Each row of a before or after table is a point. One or more steps were done to the points. Then noise was added and the rows were shuffled. The steps act on columns, c1 being the first. Name the steps. A step turns or swaps two columns, mirrors them in a line or flattens them onto one, adds a multiple of one to another, or multiplies or shifts one. Angles are multiples of 10 degrees, from the lower column toward the higher: turns from -170 to 170, lines from 10 to 170 but not 90. Use the fewest steps. Two steps may share a column if one is a turn and the other turns, adds or multiplies; they go together, in the order done. Otherwise the lowest column goes first.

Before, 11 rows:
[[-48 -33  12]
 [ 24  42   1]
 [ -8  -6 -11]
 [  6 -33  -9]
 [ 21 -60  -5]
 [ 16  20   1]
 [  7  12   2]
 [ 15 -18 -12]
 [-23 -31  -7]
 [  8 -20  21]
 [-46  15 -20]]
After, 11 rows:
[[  2  25   1]
 [ 15 -14  22]
 [ -1  15   2]
 [ -6 -38  -6]
 [ 47 -43  -5]
 [-47  -9 -20]
 [-25 -51  10]
 [ 22  -8 -13]
 [ -4  -9 -11]
 [  1  49   3]
 [ 21 -24  -8]]
Steps: turn c1 and c2 by 30 degrees

Before, 11 rows:
[[-34  15 -12 -23  48  -6 -50  17]
 [-40 -20  53 -59  17  22  -9 -54]
 [ 25  36 -40  19 -23 -16  15 -15]
 [ 10 -33  42 -43  27  17  39 -28]
 [-11  10 -18  38  -9 -15  43  10]
 [-28 -27 -14 -25  13  27 -54  17]
 [ 19  34   5 -21 -21   0  45  12]
 [-19 -20  -1 -60  39  45 -26 -32]
 [ 35   1  -8  -2 -23 -51  42  -7]
 [ 11  -2  33   0 -17   0   7  -2]
 [-14   3 -21 -12 -34 -29  36  13]]
After:
[[ 23 -13  -1 -59 -26  46  37 -34]
 [ 31 -23 -13 -26 -54  27  13  18]
 [ 27 -36  52 -57  -7  23  16 -54]
 [ -7 -34 -13 -22 -49  -7  50  16]
 [-36  12   7 -20  46   0 -21  11]
 [  1  10  34   0   7  -1 -18  -1]
 [-41  19 -40  20  16 -17 -22 -16]
 [ -6  34  -8  -3  41 -51 -23  -6]
 [  1 -13 -20 -11  34 -29 -31  12]
 [ -8 -13 -19  38  40 -14  -8   9]
 [ 32  16  42 -44  41  19  26 -29]]
Steps: turn c1 and c2 by 100 degrees; swap c5 and c7

Before:
[[  5  -7  29 -11  11   4  20   3 -45 -21 -18]
 [  5  -4  -3  -3 -21  18 -27  -8  -5  17  25]
 [-21   0   7   9  11  -4   7   6  -9  10  13]
 [  0  13  -3  -4   4  18 -13  -7 -20  21   3]
 [ -4  -6   3  -3  16  -8  20 -10 -57 -22 -11]
 [ -8  -5   5   0 -12  -2  26  -8  -1  16   0]
 [  2 -18   7  14   6  11  14  -7 -13  15   3]
 [  8  11  -7  -8   6  20 -11 -12  -1   9  28]]
After, 8 rows:
[[  5  -4  -3  -3   5  28   8  -9  26  16  24]
 [  5  -5  29 -11  -6  -3 -49   2   5 -20 -20]
 [-20   0   6   9  18  -4 -10   7  -2  10   1]
 [ -3  -5   3  -2   3 -15 -58 -10  11 -22 -18]
 [  9  11  -5  -8  25  22   4 -11  11   9   5]
 [ -2  12  -3  -5   7  16 -10  -9  21  20  -9]
 [ -9  -5   5  -2  -8   1 -14  -8 -22  17   8]
 [  0 -17   9  14   6   7 -17  -6  -5  14  -8]]
Steps: turn c5 and c11 by -50 degrees; turn c6 and c11 by -20 degrees; turn c7 and c9 by -120 degrees

Before, 9 rows:
[[ -4  -3  11  10   0  -6   5  -2  16  21  -3 -16   1   5]
 [  4  12  14   2   5  -8   2   9   8   0   1 -18  -6   9]
 [ -7  -4   9   0  -3  -6  -3  -5  11  -2  -4  -2   0  13]
 [ -7   8  16   4  -5  -1   2  -3 -24   4  23 -10   3   3]
 [ -7  11 -60  -1  17  -2  -2  -3  18   0  -1  -8  -4  12]
 [-10   9  14  -2  -5   2  13  -1   9   0   5  -4   1  -7]
 [  8  -4  10   6   3  -4  -4   5   2  -2  -3   7 -24  -8]
 [  6  -5  14   6   0   8  14  -4   7  -5  -2 -12   4  -2]
 [ -9 -12  14  -1   8  -8  -1   0  17  13  19 -19  -3  11]]
After:
[[  4  12  14   2   5  -8  -1   9   8   1   1 -18  -6   9]
 [ -4  -3  11  10   0  -6  10  -2  16  20  -3 -16   1   5]
 [-10   9  14  -2  -5   2 -10  -1   9   9   5  -4   1  -7]
 [  6  -5  14   6   0   8 -14  -4   7   6  -2 -12   4  -2]
 [  8  -4  10   6   3  -4   1   5   2  -4  -3   7 -24  -8]
 [ -7  11 -60  -1  17  -2   2  -3  18  -1  -1  -8  -4  12]
 [ -7   8  16   4  -5  -1   1  -3 -24   4  23 -10   3   3]
 [ -9 -12  14  -1   8  -8   9   0  17   9  19 -19  -3  11]
 [ -7  -4   9   0  -3  -6   1  -5  11  -3  -4  -2   0  13]]
Steps: mirror c7 and c10 in the line at 70 degrees

Before (12 x 24):
[[-25  14 -33   3  -5  54   0 -20 -19  22 -23 -17  27  35  32  -2   4  14
  -21 -18  27  -9 -16   8]
 [-15  31 -27  -2  -8  26   5  42  30  12 -54  -9  15  33  13 -24  -7  15
  -32  -8 -16  17 -27  17]
 [ -7  36 -27  34  -3  42   4 -24  19  15 -45 -24  48  27  20  -1  -7   2
  -12   7 -11  21   8 -19]
 [-11  23  23 -39  56 -15  15  12 -27 -34   7   8 -22   6 -31 -36 -33   2
  -13  31 -42   1  -3  -9]
 [-48  32 -27  11  -2  35  -2 -14  38  13 -28 -31  41  11  -1  11  -2  23
  -28   3  48   0  34   8]
 [-30  39 -17 -15 -25  52  18  -1  33  32 -34 -12  51   5  15   5  -2  27
   -6  -9  18   8 -24 -33]
 [ -6 -14   6  -5  36 -16  32 -30  -9  11   5  20   2 -25 -33  -1 -35 -45
   -1 -14 -14 -36  -5  34]
 [-60  28 -20  26  -3  17   0 -25  12  36 -16 -14  42   3  12  -9  16  31
  -13 -38  -1  19   8   0]
 [-38 -22   0  14  19  30  23 -10  20  21  13  28  31  37  20  25 -17 -37
   21 -36  24  13   1  20]
 [  3  12  46 -21  17 -24   7  -6 -31 -17 -21  28 -24  -6 -46 -39 -17 -22
  -45  24  -8  23  -9  -6]
 [ -4   6  56  14  45  13  12   7 -15  12   0  31   7  -7  -6   6 -12 -21
   -6 -14  -8 -36  15  20]
 [ 31  16  35 -52  23 -19  12  10 -31   1  16   0  -2  -5 -31 -13 -19 -13
  -38  16 -41  22  14  22]]
After (12 x 24):
[[ -6  39 -24  31  -4 -11   6 -22  19  17 -43 -24  48  27  17   1 -10   2
   44   5 -11  17  10 -21]
 [ 31  19  35 -53  23 -36  13  10 -29  -1  17  -3  -2  -5 -30 -11 -21 -16
  -20  15 -40  22  16  21]
 [-39 -23  -1  15  18  21  24 -10  20  21  12  28  29  37  18  26 -18 -36
   29 -36  22  14   2  21]
 [ -5 -13   6  -7  35  -1  33 -30 -10  12   5  19   2 -25 -30  -1 -33 -45
  -17 -14 -12 -36  -5  35]
 [-25  12 -35   3  -4 -22   0 -20 -19  19 -21 -18  26  34  32  -4   7  14
   53 -18  26 -10 -16   7]
 [-13  23  22 -38  56 -14  15  13 -28 -36   5   7 -24   7 -30 -38 -31   2
  -13  32 -38   2  -4  -9]
 [ -1   7  57  15  45  -7  12   6 -15  12   1  32   6  -9  -6   6 -14 -21
   12 -14  -8 -35  15  20]
 [-17  32 -29  -3  -6 -30   3  42  29  13 -54 -11  15  32  14 -24   3  13
   28  -9 -15  18 -25  16]
 [  5  11  47 -20  15 -44   8  -5 -32 -16 -22  30 -24  -7 -46 -40 -15 -21
  -26  24 -10  23  -8  -8]
 [-29  37 -17 -15 -24  -7  18  -2  33  31 -34 -11  49   7  15   6   5  26
   53  -7  17   7 -22 -32]
 [-62  27 -21  26  -2 -11   3 -26  14  37 -14 -15  44   4  10  -9  13  31
   16 -37  -2  17   5   2]
 [-45  32 -27  11  -1 -28  -1 -13  39  13 -23 -33  42  13   2  11 -13  21
   36   1  46  -2  32   9]]
Steps: swap c6 and c19; add -0.3 times c23 to c17
